Rows are points. Two turns around zero, p and q, are shown by what they do to some points. Where does a point land after both, in the order given? Backwards means that the second turn is done in reverse. Each puzzle has new turns, and all numbers are rounded.
In the rows, zero is written as 128.

Turn p:
[149 156  83] => [177 126 158]
[128 151  84] => [174 141 142]
[ 91  87 151] => [ 99 136  76]
[151 120 163] => [ 94 104 138]
[113 139 150] => [106 146 132]
[136 116 136] => [120 115 123]
Turn q:
[170 165 104] => [100 159 172]
[119  92 125] => [123 123  92]
[122 159 176] => [180 130 153]
[113 101 132] => [132 117  99]
[116 123 103] => [106 111 124]
Where do these land?
q, then p backwards: [133  86  95] => [103  94 162]
q, then p: [139 138 132] => [118 131 139]
q, then p: [169 176 119] => [ 77 155 154]
q, then p backwards: [103 127 172] => [139 118  80]
p, then q: [ 97 138 143] => [129 107 157]
q, then p: [127 103 107] => [149 146 110]

Turn p:
[100 139 140 149] => [114 102 151 117]
[114 118 126 159] => [108  99 124 131]
[ 97 117 153 101] => [119 139 135  81]
[163  89  95 140] => [122 131  75 161]
[101 157 112 111] => [111 149 165 130]
[193 147 140 108] => [193 148 117 149]
Turn q:
[134 105 181 105] => [122  68 144 130]
[129 122  98 122] => [126 144 108 110]
[124 176  78 134] => [106 193 120 133]
[103 135 114 140] => [135 145 110 147]
[149 102 169 139] => [151  89 156 121]
Where do these land?
q, then p: [ 87 152 155 179] => [152  66 124 162]
q, then p backwards: [124 109  98 155] => [157 120 144 100]
p, then q: [157 156 109  86] => [116 157 179 141]
p, then q: [127 127 142  97] => [ 96 131 139 124]
q, then p: [139  96 144 143] => [149 137  95 125]
p, then q: [ 92 145 146 114] => [102  93 132 143]
p, then q: [169 111 103 121] => [141 177 135 120]

Turn p:
[148 133 136 138 147  98] => [111 110 118 156 133 111]
[118 171  96  90 103 161] => [133 117 163  68  94 128]
[ 98  87 107 108 115  88] => [103 185 134 123 152 101]
[131 114 148 160 100  76] => [ 85 149 134 178 136 143]
[105 141 113 146  99 160] => [152 144 157 118 103 155]
[133 139 160 106 142 160] => [143  95 116 102 147 147]
[164 134 166 122 180 114] => [123  74  92 148 156 112]
[106 156 101 140 139 153] => [166 122 158 121 108 118]
[148  76 126 143 127 143] => [139 158  80 138 124 139]
Turn q:
[137 119 105 127  67 144] => [177 117 112  94 142 104]
[ 89  80 116 141 123 150] => [144  95  80 129 113 154]
[128 169 143 162 168 109] => [ 91 118 183 141 112 139]
[169 116 122 134 128 123] => [149 139 137 150 119 101]
[ 91 137 100  92 156 117] => [ 71 125  96 116 133 122]
[ 82 162 112  68 131 109] => [ 67 138 103  91 168 124]
[147 143 153 159 149 159] => [139 142 163 131  89 151]
[157 136 153 136 121 128] => [148 147 156 137 131 129]
[152  89 149 131 108 114] => [168 133 122 162 147 127]
Where do these land?
p, then q backwards: [137 138 178 149 183  98] => [114  87 123 143 116  59]
p, then q backwards: [183 135 105 119 120 105] => [116 125  81 125 171 135]
q, then p backwards: [ 92 105 115 113  83 148] => [145 106 150  98 152 172]
p, then q: [135 113 114 111 149  98] => [ 98 104 131 140 145 117]
q, then p backwards: [111 159 136 147 149 124] => [127 158 137 121  97 117]
q, then p: [127 148 109 108 146 131] => [119 136 160 118 141 120]
q, then p: [100 121 112  96  74 120] => [135 123 103 107 131  65]
q, then p: [ 95 104 125 163 100 161] => [127 150  77  95 104 136]
p, then q: [171 128 159 146 148 167] => [164 118  93 130  90  96]

Turn p:
[152 107 107 134 142 134 145  95] => [138 163 152 133 159 139 139 130]
[ 96 140 155 131 153 102 100 161] => [126  84 104 107 110  91 149 129]
[103 120 131 137 135  85  90 180] => [146  70 133  90  98 104 140 120]
[178 111 117 115 122 135 141 115] => [122 167 157 132 124 156 139 117]
[119 125 141 134  92 112 153  97] => [165 147 113 156 117 139 115 144]
[129 161 129 136 111 124 161 134] => [127 136  96 119 122 156 113 148]
[ 69 188  89 155  92 102 152 114] => [168 123  75  99 142 127  55 163]
[186 126 132 116 155 177 104  85] => [ 73 184 169 150 145 112 144 128]
[ 97 111 157 154 146 144 101 184] => [107  50 132 132 124 115 150 136]
[127 111 123  95 132 129 163 117] => [141 147 113 142 143 148 137  95]
[152 106 128 101 128 163  98 126] => [ 95 136 165 149 124 120 129  98]
Turn q:
[132  66  68 149  90 136 165 112] => [101  66 108 159 123  61 111 145]
[148 128 132 153 147 131  79 112] => [ 94 158 144 151 158 146 125 125]
[145 114 139 134 158 138 142 156] => [138 115 169 127 125 130 113 107]
[111 188 113 157 159  97 101 138] => [172 166 117 170 158 165 137 124]
[132 160 171 149 127 154 117 109] => [123 168 149 113 128 151 116 167]
[156 139 129  83 100 118 171 161] => [145  99 125 116  58 134 145 114]
[138 123 116 120 141 102 141 119] => [129  98 121 136 134 144 136 121]
[112 119 138 143  87 136 107 131] => [115 155 125 125 125  93 146 146]
[119 139 137 100 183 167  97 120] => [121 159 129  98 151 158  83  92]
[ 88 104 137  94  89 100 159 122] => [142  96  95  86 120  98 167 139]
Where do these land?
q, then p: [122 141 139 118 104 127 105  84] => [116 106 105 105 150 138 101 106]
q, then p backwards: [168 103  82 109 131 103 162 146] => [ 92  97 161 108 107 141 111 175]
q, then p: [117 134 175 143 123 100 101 117] => [102 126  80 123 143 152 147 122]
q, then p: [152  81  91  96 140 142 131 166] => [185 152 147 164 126  91 121 137]
q, then p: [103 146 111 149  97 109  98 122] => [132 128 112  80 146 151 122 150]
p, then q: [ 91 121 152 146 155 148 155 112] => [150  99 150 163 153 122 106 111]
q, then p: [153 117  91  76 111 130 166 184] => [185 165 169 168 101 139  97 134]
q, then p: [117 166 150 141 164 130 106 109] => [ 66 131 119 119 144 119 131 132]
q, then p: [130 143 162 174 128 162 128 112] => [ 89  92 107 113  94 116 141 133]

Turn p:
[156 101 155 143 143 152  89 124 137] => [123 129 158 131 125 183 127  99 117]
[132  72 100 144 178 147 149 148 120] => [164 102 113 171 136 136  92  92  93]
[147 160 147 108  86 112 156 150 114] => [115 166 110  97  96  94 150 135 121]
[123 172 142 105 100 107 125 126  98] => [ 90 140 128  91 125  92 145 142 133]
[ 86 123 123 141 103 138 185 132 138] => [131 137  93 171 100 104 113 161 145]
[ 86 155 141 110 114 108 144 158 133] => [127 146 143 122 110  79 111 160 141]
[109 123 115 126  98 119 103 116 116] => [108 107 122 106 129 138 120 158 131]
[131 113  65 176 156 148  81 123 163] => [171  87 147 156 176 180 139 155 105]
[101 130 101  77 110 124 166 138 150] => [162 107 108 121  94  83 127 145 157]
[171 120 158 149 155 101  99  94 130] => [117 155 137 108 171 172 129  89 137]
[166 139 161 129 165 152 111  99 109] => [ 98 132 150 134 146 146 154  70 128]
Turn q:
[ 88 151 168 148 157 145 129  86 133] => [ 62 135 154 148 123 103 158 124 127]
[126 103 124 141 119 125 108 129 185] => [109 133  88 104 156 152 147 141 119]
[157 124 132 103 136  93 120 141  96] => [174 142 114 133 108  97 116 131 133]
[ 80 151 145 166 148 130 116 141  80] => [114 134 155 166 123 116 152  75 168]
[165 144 131  69 137 112 179 176 139] => [195 112 157  76 114 105 132 143  94]
[123 116 154 160 142 177 101 109 137] => [ 87 115 126 168 170 125 144 141 131]
[100 161 122 161 172 138 107 111 112] => [ 86 144 152 139 146 100 126 100 165]
[167 107 109 145 100 115 153 123 142] => [150 154 124 122 132 170 111 159 114]
[ 96 154 146 143 105 132 111 131 108] => [112 125 131 156 119 132 136  81 121]
[132  66 100 111 102 121 141 122 146] => [140 111  93 110 110 172 123 171 137]
[138 154 115  77 132 149 163 163 128] => [162  86 164  91 123 114 114 124 108]
[163 103  89 110  87  99 108 105 129] => [145 143  77 121 111 151  76 148 121]
Where do these land?
p, then q: [126  90 142 154 143 155 113 100 132] => [ 88 110 132 156 161 143 133 137 139]
q, then p backwards: [ 68  89 128 129  94 167 127 118 145] => [132 106 115 132  99 179 101  75 107]
p, then q backwards: [140  96 119 163 140 163 182 111 116] => [124 111 156 144  78 126  77 124 101]
q, then p: [152 146 125 145 120 143 108 137 132] => [119 120 143 136 162 130 129 109 122]
p, then q: [130 178 126 100 123 102 115 128  91] => [138 127 126  95  73 101 150 125 137]
p, then q backwards: [145 153 113 162 137  75 116 115 124] => [165 129 120 159 147 131 113 142 176]
p, then q: [ 98 147 132 148 148 146 129 162  88] => [134 156 123 162 107 122 155  96 158]
p, then q: [159 131 134  98 115  97 106 163 116] => [146 107 121 130  86  93 105 127 105]
q, then p: [105 131 173  88 116 105 184 101 192] => [ 89 120  90 110  64  60 108 135 112]
q, then p: [158 118  88  93 144 127 101 145 145] => [169  97 144  86 141 131 124 108 118]

Turn p:
[144 143  98 142 142 115 136 147 148 136 125] => [101 131 147 123 122 150 111 126 130 121 157]
[123 146 128 116 131 127 126 143 148 111 138] => [116 119 132 124 123 117 103 113 142 119 123]
[119 142 146 109  92 144 123 130 131 172 136] => [127  95 101 162 104 134 132 131 106 115 110]
[142  89 127 144 138 141  66 120  93 145 149] => [130 160  84 123 145 162 166  97 120 159 110]
[163 129 148 108 147 134 138 135 146 122  84] => [115  88 162 121 156 138 128 148 142 146 118]
[124 145 127 117 126 137 132 130 143 115 106] => [127 103 131 113 129 120 111 139 135 125 130]
[134 137 127 172 113 140 126  71 142 116 145] => [171 131 102 137 142 132 143 122 157 105 172]
[124 127 137 131 115 119 137 145 148 116 142] => [136 127 144 137 127 123 107 110 126 113 123]
[121 134 119 117  94  96 138 139 140 133 134] => [130 123 136 153 113 114  99 120 102 130 142]
[121  67  62 147 135 139 135 121 147 142 151] => [114 154 131  97 140 132 165  89  80 101 172]
[119 130 146 149 134 124 135 131 131 130 144] => [136 146 131 141 130 134 124 128 138 107 120]
[135 132 144 106 136 133 129 126  31 113 147] => [142 164 123 127  81 109 168 142 150 182  87]
[108 137 145 125 144 137 144 140 133 115  45] => [132 101 148  89 152 129 103 193 123 130 109]
[116 135 138 109 147 106 128 116 110 125 144] => [114 150 121 143 127  99 130 135 141 139 118]
Turn q:
[116 122  88 125 138  93 134  70 138 149 136] => [ 91 125 104  94 135 183 123 126 148 145 139]
[122 122 137 159 117 128  89 143 106 164 148] => [160 147 130  96  99 135 114 116 122  97 104]
[130 124 123 107 108 153 143 153 121 115 119] => [125 130 111 155 139  94 128 131 118 114 132]
[134 112 135 119 115  63 131 153 127 163 113] => [104 136 122 102 114 112 123 146 159 142  68]
[102 114 142 132 126 151  97 150 148 141 149] => [149 157 139 138 122 145 145 136 112  91 112]
[122 158 145 131 119 116 137 135 125 158 141] => [129 137 125 123 104 124 145  95 141 134 109]
[141 109 127 109 164 152 139 129 130 111 126] => [120 112 133 155 117 128 129 161 118 127 157]
[126 165 138 133 135 119 148 144 116 137  68] => [133  81 117 131 127 102 142 112 113 163  94]
[127 120 140 108 133 139 143 113 112  84 134] => [130 139 129 139 140 109 132 145 121 150 171]
[153 126 117 136 132 126 148 114 145 126 131] => [115 114 135 143 132 141 110 123 150 135 138]
[134 147 114 109 166 139  98 125 136  52 132] => [122 105 175 119 163 116 156 151 107 120 185]
[148 133 120 107 113 130 148 149 115 149 114] => [106 117 107 140 114  97 118 120 131 123 112]
[145 125 134 133 114 151 113  68 142  97 130] => [123 143 151 135 157 154  96 112 104 147 167]
[ 93 116 131 184 110 132 125 143 130 145 149] => [185 147 113 122 131 151 127 117 148 107 106]
Where do these land?
p, then q: [121 136 103 107 118 122 144 145 157  80  97] => [103 175 154 101 109 123 131 161 113 131 119]
q, then p: [136 121 133 109 119 131 135 109 116 103 161] => [114 140 112 153 109 121 113 111 149 111 130]
p, then q: [ 89 144 151 143 148 148 117 138 103 133  94] => [111  94 126 139 146  91 143 141 107 100 106]
p, then q: [100 100 154 100 136 125 132 145 134 130 134] => [136 104 123 104 136 117 132 145 114 166 116]
q, then p: [113 160 133 117 112 106 124 117 119 121 183] => [118 105 126 159 115  84 125 131 157 105 146]
p, then q: [152 147  62 116 150 154 133 151 129 113 122] => [100 197 103 145 130 132 155 126 114 124 134]
q, then p backwards: [142 115 136 112 161 101 113 101 129 143 141] => [144 149  99 132 147 130 139 158 106 136 109]
q, then p: [128 115 166 160 127  95 125 125 106 144 146] => [118  72 121 156 123 144 115 127 126 145 131]
p, then q: [115 109  97 141  90 141 157 118 153 120 119] => [121 156 141 114 115  97 107 143 144 133 169]
p, then q: [150 124 126 141  92 116 116 119 115 155 118] => [148 122 112 132 103 129  96 112 135 103 137]
q, then p: [156 126 114 132 158 145  93 139 154 125 114] => [162 141 137 112 144 127 133 119 128 134  80]
p, then q backwards: [134 140 160 156 126 152 147 129 121 170 106] => [105  96 118 139 169 139 122 145 162 140 125]
